Rows are points. Each copy is the shape, with its points in the same order, turned, moved and blurred by noise. Some copies are also mirrored. Which?

Shape, 6 rows:
[[-78 -40]
 [ 61   6]
 [-27  14]
 [-14 -67]
 [  2  -9]
 [ 21  52]]
Copy 1 (6 x 2):
[[ 35  95]
 [ -2 -46]
 [-13  41]
 [ 67  34]
 [ 10  13]
 [-49  -7]]
Copy 1 is: mirrored
Copy 2:
[[-68  -9]
 [ 82 -23]
 [  5  19]
 [-15 -65]
 [ 23 -15]
 [ 61  35]]
Copy 2 is: only turned

Shape:
[[-24   4  12]
 [ 13   9   3]
 [ -5  10  10]
 [-29 -11 -95]
 [ -5  -6  19]
 [ 20 -15   1]
 [-12  -6  17]
 [  6  42  19]]
Copy 1, 8 rows:
[[-25   6  17]
 [ 19  18   6]
 [  3  16  10]
 [-40  32 -85]
 [ -3  -4  14]
 [ 25  -5  -5]
 [ -3  -5  11]
 [ 14  40  30]]
Copy 1 is: only turned
Copy 2:
[[-34  20  -5]
 [  5  16   2]
 [-21  21  -2]
 [-12 -47 -84]
 [-24  11  15]
 [  4  -5  10]
 [-26  12   7]
 [  5  59  -4]]
Copy 2 is: only turned
Copy 3, 8 rows:
[[ -8  17  19]
 [ 19  -2  11]
 [  9  11  15]
 [-44 -31 -70]
 [  0   4  31]
 [ 12 -25  21]
 [ -7   5  31]
 [ 34  32  12]]
Copy 3 is: only turned

Shape, 9 rows:
[[ 21 -44  -3 -10  72  -1]
 [-20  -1  -6   1  -6   8]
 [-23 -30 -12   0 -27 -24]
 [ -7 -27   0 -28 -31  10]
 [ 18  39  12  -7 -17 -35]
 [-32  17   3 -18  40   1]
 [ 41   2 -78  -7 -45  32]
 [-83 -23 -18 -35  11 -33]
 [-12  47  25  22 -15  29]]
Copy 1 (9 x 6):
[[ 15 -34 -29 -27  53 -30]
 [  8  16  -2  11 -12 -12]
 [ -1 -11 -13  -4 -48 -18]
 [ 38   3   0 -10 -39  -7]
 [-29  25  30 -30 -18  21]
 [  3  30  18  -6  24 -45]
 [ 30  46 -69 -18 -32  50]
 [  4  14  -1  -2 -43 -95]
 [ -1  41  36  33   5  23]]
Copy 1 is: mirrored
Copy 2, 9 rows:
[[ 26  19   5  75  74   2]
 [  6  -9  13  23   2  10]
 [-10  -2  15  58 -19 -19]
 [ -3  31  15  39 -16  13]
 [ 26  20  32  -9  -2 -49]
 [ -2 -15  22  16  47  13]
 [ 37  37 -74  27 -44  -4]
 [-74 -21  23  38  17  -5]
 [ 44 -20  33 -19 -12  15]]
Copy 2 is: mirrored
Copy 3, 9 rows:
[[ 28 -34 -17 -16  72  14]
 [-22   3  -9 -11  -3  14]
 [-34 -31 -14 -19 -34   4]
 [ -8 -23  20 -25 -22  32]
 [ 10  23   5  -8 -34 -46]
 [-36  27   4 -18  40   5]
 [ 45  14 -50 -30 -66  48]
 [-79 -10  -7 -65  12   1]
 [-12  47  18  36 -15   0]]
Copy 3 is: only turned
Copy 4:
[[ -1 -74  29  -6  52  14]
 [-25 -10  -9  -7  -5  16]
 [-23 -29   7 -22 -39 -12]
 [ -2 -29  -1 -42 -44  33]
 [ 20  25  14 -30   8 -20]
 [-43 -12   0 -27  36  16]
 [ 51 -29 -75  14 -32   2]
 [-83 -41 -15 -62 -17  -9]
 [-10  44   1  10   3  33]]
Copy 4 is: only turned

Shape, 11 rows:
[[-41  18  27  47  -4  44  40   8]
 [  2 -23 -42 -10 -20   3  44  16]
 [-55 -43 -18 -51   0   8 -26  10]
 [ 45  41  46  42  32   2 -70 -17]
 [ 19  19  22 -38  46 -41  38 -49]
 [ -7 -62  13 -15  10 -29 -22  18]
 [ 11  48  34  -5   4 -43 -12 -44]
 [-66 -42 -28   1  -9 -14  10  -2]
 [-40   1  -8  26   7  19  55  10]
 [-24 -12 -41  17   9  14  31 -36]
 [ -6   5  30   3  -9  10  44 -55]]
Copy 1:
[[-40  24  29  38   6  35  49  -8]
 [  7 -17 -40 -15   1  30  14  -4]
 [-39  -2   3 -75  12  24 -38  15]
 [ 20  13  80  70   9 -13 -54  38]
 [ 38  33  29 -26 -10 -80   7  -2]
 [ -3 -40  24 -48  36   3 -19  45]
 [ -3  11  43  24 -25 -62 -28  10]
 [-50 -16 -26 -34  32   6  -1  -4]
 [-27  21 -16  21   9  15  40  -2]
 [-13  13 -17   4  21   5   0 -48]
 [ -5  -3  29   5 -17 -27  28 -39]]
Copy 1 is: only turned
Copy 2:
[[-18   8   5  50  16  45  18  40]
 [-19 -15 -51  -9 -12 -31  -8  25]
 [  5 -73  16 -38  -4  21 -46  24]
 [ 81  -5  36  66  14   2   8 -49]
 [  6 -16  47 -38  -3 -27  69 -26]
 [ 24 -95  12  -3  15 -18  -3  22]
 [ 21  -5  72  17 -13 -41  20 -32]
 [-53 -62   5 -11  17   1 -31  19]
 [-35  -3 -10  15  16  17  14  51]
 [-48 -15 -20  -9  13   6   2 -12]
 [-27 -17  20  14 -23  15  56 -13]]
Copy 2 is: only turned

Shape, 12 rows:
[[  3  54  29   9  31  30 -32  42  46]
 [ 48  51  21 -56  28  46 -57  30 -29]
 [-45 -18 -61 -50  26  10  10 -19  28]
 [-13  51  31  -7 -51 -11 -37  16   4]
 [  6 -18  16 -25 -15 -27 -54 -19 -13]
 [-13 -26  19  35   0 -12  33  10  39]
 [ 35  -5  -4  41 -42  52 -26 -23  37]
 [ -5 -24   8  10  55  -2 -39 -12 -13]
 [  4 -15 -53 -23 -34  20 -37  11  56]
 [-29 -13 -28 -36  -1  19 -18  24 -42]
 [  0  20 -14  43 -34 -23  15   9 -31]
 [-28 -14  24  33   0 -17  -9 -19 -39]]
Copy 1 (12 x 9):
[[ -6  32 -11 -33 -19  30  40  70  27]
 [-11  25  25 -30  28  51 -46  95 -12]
 [ -2   5  -6 -32  90 -15  16 -39  23]
 [ 14  36  -8 -41 -47   1 -40  22  28]
 [-12 -13  -5   3   2 -27 -54  23   5]
 [ 29  12 -22  38 -10 -14  45 -14  17]
 [ 39 -61  12 -20 -34  28  14  10   6]
 [-52  -7  -6  22  17  -6   8  22 -19]
 [ 30 -46 -37 -44  32  16 -10   1  50]
 [-22  21  -4  -5  43  32 -42 -19   7]
 [ 28  26 -36  -1 -35  17 -16 -26 -34]
 [-26  15   4  25 -26 -14 -13 -21 -27]]
Copy 1 is: mirrored
Copy 2, 12 rows:
[[ -5  51 -18  19  -2  28 -42 -29  46]
 [ 72  31   3  16  12  42 -78 -24 -15]
 [ 13  38   3 -51  27 -37  44  -4 -38]
 [-14  13  17 -18 -65  36 -47  10   7]
 [ 23 -39  34 -39 -29  11 -22 -31 -11]
 [-37  -7  19  13  -6  12  45  -4  36]
 [ 20   1 -30  12 -61  55  42 -46   4]
 [ -7 -29  17   1  32  -2 -17 -58 -17]
 [ 36  17 -47 -58 -25  13  31  -5   2]
 [  5   0   7 -33  32  34 -13  14 -52]
 [-37 -26   6  24 -41  14  -3  33 -33]
 [-47 -36  43   6 -15  22  -1 -21 -31]]
Copy 2 is: only turned
